Each row of a before or after table is a point. The points were changed in one or more steps. Then noise was added and the rows were shuffled. The steps act on how far a point lies along the listed directions, d1 being the first. Name the steps. A step turns or swaps two directions, mirrors them in a line or flattens them onto one, adds a multiple of one to another, or multiplies one. Angles are multiples of 10 degrees, from the lower direction toward the higher: turns from -170 to 170, lines from 10 to 170 but not 90. Use the fewest steps. Two steps may share a direction if one is a turn and the other turns, adds or multiplies; they go together, in the order done. Otherwise the lowest direction goes first.

Directions:
(1): [-7 39]
(2): [39  7]
Before, 9 rows:
[[ -1  55]
 [ 20 -26]
 [  3   1]
 [ 25 -60]
 [ -4  41]
 [ 16   4]
 [ 19  35]
 [-28 -14]
 [ -3  17]]
After (9 x 2):
[[ 55   2]
 [ 33 -21]
 [-58 -25]
 [-12  26]
 [ 19   3]
 [  0  -6]
 [  3 -14]
 [-23 -19]
 [ 42   7]]
Steps: turn d1 and d2 by 90 degrees

Directions:
(1): [ 34  33 -11]
(2): [ -8  -7 -48]
(3): [-34  35   0]
Before (14 x 3):
[[-11   1 -23]
 [-18  -6   3]
 [ -7  13 -35]
 [ -3 -29  14]
 [-19 -22  31]
 [-29  -5  -3]
 [-11   6 -60]
 [-21 -14  16]
 [ 19 -40  12]
 [ 15  16 -39]
 [ 10  12 -17]
 [-21 -12  12]
 [  7 -18  17]
 [  0 -34  30]]
After (14 x 3):
[[ 16 -12  16]
 [ 17  -8  28]
 [ 36 -21  44]
 [-24  23  -8]
 [ 24 -18  21]
 [-14  15   2]
 [ 13 -14  -1]
 [  5  -6  -3]
 [-26  31  13]
 [-17  16  -3]
 [ -1  -2  -9]
 [  6  -4   9]
 [ -2  -1 -11]
 [-12   7 -19]]
Steps: multiply d1 by 0; turn d2 and d3 by -150 degrees

Directions:
(1): [-51   8  27 -32 -19  -7]
(2): [-19   6  22  46  -9  41]
Before, 9 rows:
[[-22   9  21 -21  -9   1]
 [-21   4  11 -13  -7  -9]
 [ 26  -2  -5  23  13   9]
 [  3  -5  -3  15   8  11]
 [-14   3   6  13  -9   0]
 [-32   6  13   1 -20  12]
 [ 19  -7  -9   6  11   3]
 [ 52 -15 -28  35  11  12]
 [-13   6  -1  -3  -6   3]]
After (9 x 6):
[[ 16   4   4  26   4  25]
 [  4  -7  -7 -13  13  -9]
 [ 12  -2 -11  14   0  -7]
 [  4   4  -8   8   1   6]
 [  4   1   2  29   1  12]
 [ 25  -3 -19  25   2  11]
 [ -1  -1   1 -30   2 -23]
 [-10  -3   5 -21   2  -9]
 [-15  -9  -2 -61 -11 -35]]
Steps: turn d1 and d2 by 130 degrees

Directions:
(1): [-21 -29  -9   8  -2   1 -45  35]
(2): [ 20   9   1 -19 -60  -7 -12   5]
(3): [ 20  -1 -21 -50  21  27  -3  13]
(4): [-26  36  42 -21   8  -1 -11  16]
(5): [ 12 -36  26 -22   8 -40  17  12]
(6): [ 50  16  16  25  16  -2 -18  19]
Before (11 x 8):
[[-22  -9 -11 -27  28   3  16   8]
 [ 44 -12   8   0 -19 -30   0   3]
 [ 14   9 -14 -12  -1  -6  -3   9]
 [ 23 -11  37   5  -7 -18   3  13]
 [-19 -18 -16   1  33  15 -10  -2]
 [ 23  13  13 -29  -9 -24   5  12]
 [-24  18   4 -13  -5  13   0  -3]
 [ 60   9  26   1 -12 -14  15  -3]
 [ 32 -19   4  -9 -22 -17  -2 -11]
 [ -7  -5  -5 -21  22  15 -17  20]
 [-16  21   4 -21   0  29  12 -16]]
After:
[[-14 -12   6   1  10  -6  -7  11]
 [ -2  18  30 -16   9   6  15  -8]
 [ 28  -5  -4 -16 -18 -28  16   1]
 [ 38  -1  -6 -11 -31   1  23 -19]
 [ 30 -10 -17   1 -31   3  -7 -19]
 [-24  -8  -4  13  29   9 -12  -2]
 [  6  10 -11  -3  -8 -12   0   2]
 [ 22 -32   0  -1 -20  -7   9   0]
 [-11  -9  -6   4  26  -6  22   3]
 [ -7   9  19 -11   8  -6   3   7]
 [ 32  -9 -24   1 -32  -7  -3 -11]]
Steps: flatten d1 and d3 onto the line at 170 degrees; flatten d2 and d6 onto the line at 10 degrees; turn d4 and d5 by 60 degrees
